Each wall is flat, endless, passes through zero and stands at right angles to its row. A trip goes straight from one point to another. List the walls that it crosses, first one first.

Walls:
(1): | -.24 | -.13 |
(2): | -.24 |  .10 |
(3): | .08 | .78 |
(4): | -.64 |  .14 |
Trips:
| -.75 | -.08 | to | -.26 |  .58 | -> 3, 1
|  .25 | -.94 | to |  .19 | -.14 | -> 1
| .11 | .09 | to |  .39 | -.01 | -> none
|  .34 | -.35 | to | -.24 | -.16 | -> 1, 4, 2

Walls:
(1): |  .52 | -.31 | -.41 | -.26 |
(2): | -.58 |  .44 | -.04 | -.32 |
(3): | .71 | .18 | .31 | .07 |
(4): | -.47 |  .16 |  .45 | -.16 |
(5): | -.68 |  .12 |  .38 |  .30 |
(6): | -.07 |  .30 | -.20 |  .14 |
(7): |  .76 | -.14 | -.16 | -.21 |
Trips:
| -.88 |  .36 | -.44 |  .13 | to |  .20 | -.68 |  .78 |  .21 | -> 6, 2, 3, 7
|  .20 |  .55 |  .39 | -.38 | to |  .42 | -.06 | -.34 |  .27 | -> 1, 4, 2
| -.78 |  .17 | -.10 | -.09 | to | -.07 |  .15 |  .42 | -.50 | -> 6, 3
|  .04 | -.10 |  .38 |  .48 | to |  .30 | -.30 |  .21 |  .01 | -> 7, 4, 1, 5
|  .44 | -.16 | -.26 |  .13 | to |  .16 | -.12 | -.10 | -.32 | -> none
|  .35 | -.01 |  .41 |  .43 | to |  .83 | -.02 | -.19 |  .38 | -> 5, 1, 6

Walls:
(1): |  .02 | -.50 |  .59 | -.91 |  .05 | -.32 |  .29 | -.27 |
(2): |  .79 | -.21 |  .35 |  .75 |  .46 | -.02 |  .51 |  .50 |
(3): |  .07 | -.10 | -.05 |  .18 | -.47 | -.02 |  .06 |  .30 |
(4): | -.56 |  .26 |  .40 | -.08 |  .24 | -.38 | -.39 |  .09 |
(5): |  .18 |  .00 |  .23 |  .62 |  .55 | -.52 |  .18 |  .42 |
(6): |  .14 | -.41 | -.31 | -.13 |  .16 |  .67 |  .00 |  .05 |
(7): |  .35 | -.56 |  .74 |  .21 | -.32 |  .64 |  .71 |  .29 |
Trips:
| -.58 | -.26 |  .39 | -.14 | -.49 |  .15 |  .10 | -.54 | to | -.40 | -.40 |  .02 |  .05 |  .07 |  .49 |  .14 |  .50 | -> 6, 4, 2, 1
|  .04 | -.14 |  .45 | -.14 | -.56 |  .00 | -.26 |  .19 | to | -.50 |  .29 |  .16 | -.34 |  .51 |  .17 |  .22 | -.56 | -> 3, 7
|  .05 |  .34 | -.33 | -.11 | -.37 | -.08 |  .22 | -.24 | to |  .00 | -.08 | -.38 | -.13 | -.02 |  .13 | -.26 | -.20 | -> 6, 3
| -.24 | -.57 | -.24 | -.46 |  .16 | -.23 | -.03 |  .06 | to |  .38 |  .07 |  .52 | -.16 | -.70 |  .07 | -.43 |  .34 | -> 3, 7, 6
|  .02 | -.24 |  .52 |  .45 | -.13 |  .03 | -.61 | -.21 | to | -.10 | -.39 | -.03 |  .03 |  .18 |  .17 | -.28 |  .34 | -> 6
|  .47 | -.22 |  .49 |  .29 | -.08 | -.48 | -.26 | -.11 | to |  .08 | -.60 |  .06 | -.27 | -.63 |  .09 | -.08 |  .18 | -> 4, 5, 6, 2

Walls:
(1): | -.07 | -.47 | -.14 |  .00 |  .46 | -.04 |  .49 | -.46 | -.02 |  .36 |  .55 |
(2): |  .59 |  .61 |  .07 |  .03 |  .03 |  .33 | -.30 |  .30 | -.44 |  .42 |  .33 |
(3): | .57 | .26 | .21 | .00 | .10 | .18 | .46 | .15 | .44 | .18 | .28 |
(4): | -.26 |  .02 | -.30 | -.40 | -.09 | -.13 | -.13 | -.07 | -.47 | -.26 | -.76 |
(5): |  .16 | -.78 |  .43 | -.04 | -.26 | -.03 |  .08 |  .38 |  .03 |  .21 | -.35 |
(6): | -.47 |  .12 |  .12 | -.26 |  .37 | -.17 | -.55 |  .01 | -.74 |  .56 |  .54 |
(7): |  .55 |  .10 |  .14 | -.35 | -.08 | -.01 | -.59 | -.53 | -.08 |  .50 |  .22 |
Trips:
|  .83 |  .08 |  .36 | -.59 | -.11 | -.74 |  .76 |  .19 |  .12 | -.27 |  .18 | to | -.04 | -.26 | -.08 | -.35 | -.07 | -.50 | -.27 | -.17 |  .22 | -.27 | -.16 | -> 2, 4, 1, 3
|  .22 |  .28 |  .38 |  .09 | -.19 | -.12 |  .81 | -.16 |  .78 | -.62 |  .40 | to |  .57 |  .46 |  .01 |  .23 | -.38 |  .30 |  .03 | -.20 |  .00 | -.18 |  .43 | -> 2, 1, 7
| -.08 | -.04 | -.57 | -.41 |  .34 |  .08 | -.20 | -.14 |  .37 | -.67 | -.42 | to | -.67 | -.24 | -.30 | -.03 | -.03 | -.18 | -.20 | -.18 | -.05 |  .25 |  .07 | -> 1, 6

Walls:
(1): |  .09 | -.01 |  .14 |  .21 |  .38 |  .63 | -.20 | -.22 | -.50 | -.11 |  .05 |  .12 |  .43 |  .16 |
(2): | -.24 | -.30 |  .29 |  .18 |  .05 |  .94 | -.01 | -.11 | -.13 | -.17 |  .35 |  .00 |  .14 | -.53 |
(3): | -.05 |  .31 | -.33 | -.20 |  .19 | -.04 |  .43 |  .18 |  .34 |  .36 | -.17 | -.04 | -.60 |  .28 |
(4): | -.23 | -.01 |  .11 |  .37 | -.11 | -.05 | -.19 | -.03 | -.57 | -.42 | -.03 | -.04 | -.12 | -.67 |
(5): | -.37 |  .21 |  .22 | -.08 | -.38 |  .11 |  .11 |  .13 | -.11 | -.16 | -.42 | -.25 | -.21 | -.28 |
(6): | -.35 | -.17 |  .24 | -.17 |  .02 |  .17 | -.19 | -.61 |  .14 | -.48 |  .10 | -.31 |  .32 |  .21 |
Trips:
| -.03 |  .19 |  .30 |  .32 |  .30 | -.22 |  .00 | -.35 | -.28 |  .01 | -.11 |  .34 | -.29 |  .16 | to |  .04 | -.38 | -.13 |  .00 |  .31 | -.20 | -.33 | -.41 | -.49 |  .14 | -.11 |  .17 | -.02 |  .06 | -> 3, 6
| -.55 |  .28 | -.08 |  .25 |  .05 |  .14 | -.24 | -.41 |  .15 |  .27 | -.46 |  .50 | -.09 | -.54 | to |  .13 |  .14 |  .27 |  .02 | -.12 |  .30 | -.06 | -.13 | -.54 |  .00 | -.18 | -.37 | -.56 | -.11 | -> none
| -.01 | -.12 |  .06 | -.14 | -.25 |  .02 |  .39 | -.18 |  .05 |  .13 | -.31 |  .19 | -.14 | -.30 | to |  .40 |  .17 | -.29 |  .39 |  .42 |  .16 |  .01 | -.20 | -.53 |  .03 |  .00 | -.18 | -.45 |  .38 | -> 2, 1, 5
